Each row is a point. The points of each table are mixes of a few directions, plus a little noise. Count the directions of each table, and those that both share. Where both have some left over, give the other angles between the two spaces (their principal angles), to ten degrees, smallest first.

First:
[[ -5  -4   9]
 [-34 -31  71]
 [ 38  36 -81]
 [ -7  -6  14]
 [  7   7 -17]
 [ -1  -1   4]]
Second (7 x 3):
[[ 27  25 -58]
 [ -2  -2   4]
 [-17 -16  36]
 [-42 -39  89]
 [ 15  14 -31]
 [  6   6 -13]
 [ 13  12 -27]]
Directions: first 1, second 1, shared 1

First, 9 rows:
[[ 25 -31  26  10  37 -52 -19 -11]
 [ -9  23  71  68 -36 -69  24 -24]
 [-30  45  15  32 -58  11  33  -3]
 [-18  23 -13  -1 -27  30  15   6]
 [ 19 -31 -44 -49  45  30 -26  14]
 [ 18 -22  21   9  25 -40 -13  -9]
 [ 29 -46 -38 -50  62  13 -36  12]
 [-11  12 -19 -10 -13  29   6   7]
 [-23  29 -23  -6 -35  46  18   9]]
Second:
[[ 16  59 -21  -3  21 -20  39 -33]
 [ 14  11 -35   4   2   4   5   4]
 [-10 -56  82 -26 -34  -2  -3 -26]
 [ 14  36 -74  21  21   7   0  24]
 [ 35 -63  11 -31 -51  17   9 -23]
 [-50  46  35  23  44 -22 -13  14]
 [-19 -33   2  13  -4  16 -37  39]]
Directions: first 2, second 3, shared 0; angles 50, 80

First:
[[ 22 -42  49 -38  17   2 -11 -34 -17 -51   0]
 [-34  64 -80  58 -28  -4  18  54  27  78   0]
 [ 19 -38  47 -35  17   3 -12 -32 -16 -47   0]
 [ 29 -56  68 -51  25   4 -16 -46 -24 -67  -1]
 [ -7  12 -15  11  -7   0   3   9   4  15   0]
 [-28  53 -65  49 -24  -3  14  44  21  65   1]
 [  5 -10  11  -8   3   1  -3  -8  -3 -11   0]
 [ -7  13 -16  13  -5  -1   4  12   6  14   0]]
Second, 10 rows:
[[ 38 -16  -7 -18  42 -25  -3  15  22  11 -17]
 [ 43  39  -2  33   6 -22   9 -23  -9 -40  -6]
 [-40  16   7  18 -44  25   4 -15 -22 -12  17]
 [-76 -46   6 -37 -28  43 -11  24   1  49  15]
 [ 52  74   0  66 -12 -25  17 -46 -25 -73  -1]
 [-52 -14   6  -9 -32  31  -4   4  -9  17  14]
 [-34  31   6  31 -50  23   7 -25 -28 -26  20]
 [ 45 -44  -8 -46  70 -32  -9  36  41  36 -25]
 [-45 -40   3 -34  -7  24  -9  22   8  41   7]
 [ 67  -2  -9  -7  56 -40   1   8  23  -4 -24]]
Directions: first 1, second 2, shared 0; angles 80

First:
[[ 13 -24   7 -25  50  13  38  10 -17  28  -5  19  22   6   2  25   6   6]
 [ -6  11  -3  11 -22  -6 -17  -4   7 -12   2  -8 -10  -3  -1 -11  -3  -3]
 [-14  26  -8  27 -55 -14 -42 -11  18 -30   5 -21 -24  -6  -2 -28  -7  -7]
 [  6 -12   3 -12  25   6  19   5  -8  14  -2   9  11   3   1  12   3   3]
 [ -7  12  -4  13 -26  -6 -20  -5   9 -14   2 -10 -11  -3  -1 -13  -3  -3]
 [ 25 -46  13 -47  95  24  73  19 -32  53  -9  36  41  11   3  48  12  11]
 [ 23 -43  13 -44  89  22  68  17 -30  49  -8  33  39  10   3  45  12  11]
 [-14  26  -8  27 -55 -14 -42 -11  18 -31   5 -21 -24  -7  -2 -28  -7  -7]
 [-18  34 -10  35 -70 -17 -53 -14  23 -39   6 -26 -30  -8  -2 -35  -9  -8]
 [ -8  15  -4  15 -31  -8 -23  -6  10 -17   3 -12 -13  -4  -1 -15  -4  -4]]
Second, 9 rows:
[[-10 -55  31 -13  24  -4  29   0 -15   5 -32  -2  15 -33  15  25 -16  32]
 [ -4  17 -20  21 -42  -2 -33 -24  13 -38  -4 -16 -29  -5 -11 -20  -1  -5]
 [  1  47 -11   9 -18  -6 -24  18  13  15  35   2  -1  28  -3 -20   9 -27]
 [-47 -52  70   7 -19 -40   2  21  -4   8 -28 -25  22 -58  41   7 -42  41]
 [ 10  28 -30  13 -22   9 -21 -18  10 -24   8  -2 -23  14 -17 -16  11 -16]
 [ -9 -31  37 -20  37  -9  32  29 -14  40  -4   8  35 -10  21  22  -9  15]
 [ 29  39 -41  -6  14  22  -1  -4   3   5  25  19  -8  42 -23  -6  27 -31]
 [ 14   4 -41  15 -27  18 -19 -49   6 -59 -21  -9 -42  -6 -25 -11   8  -1]
 [ 17   2   4 -26  52  10  33  27 -13  48  19  26  30  27   2  19  14 -10]]
Directions: first 1, second 3, shared 1
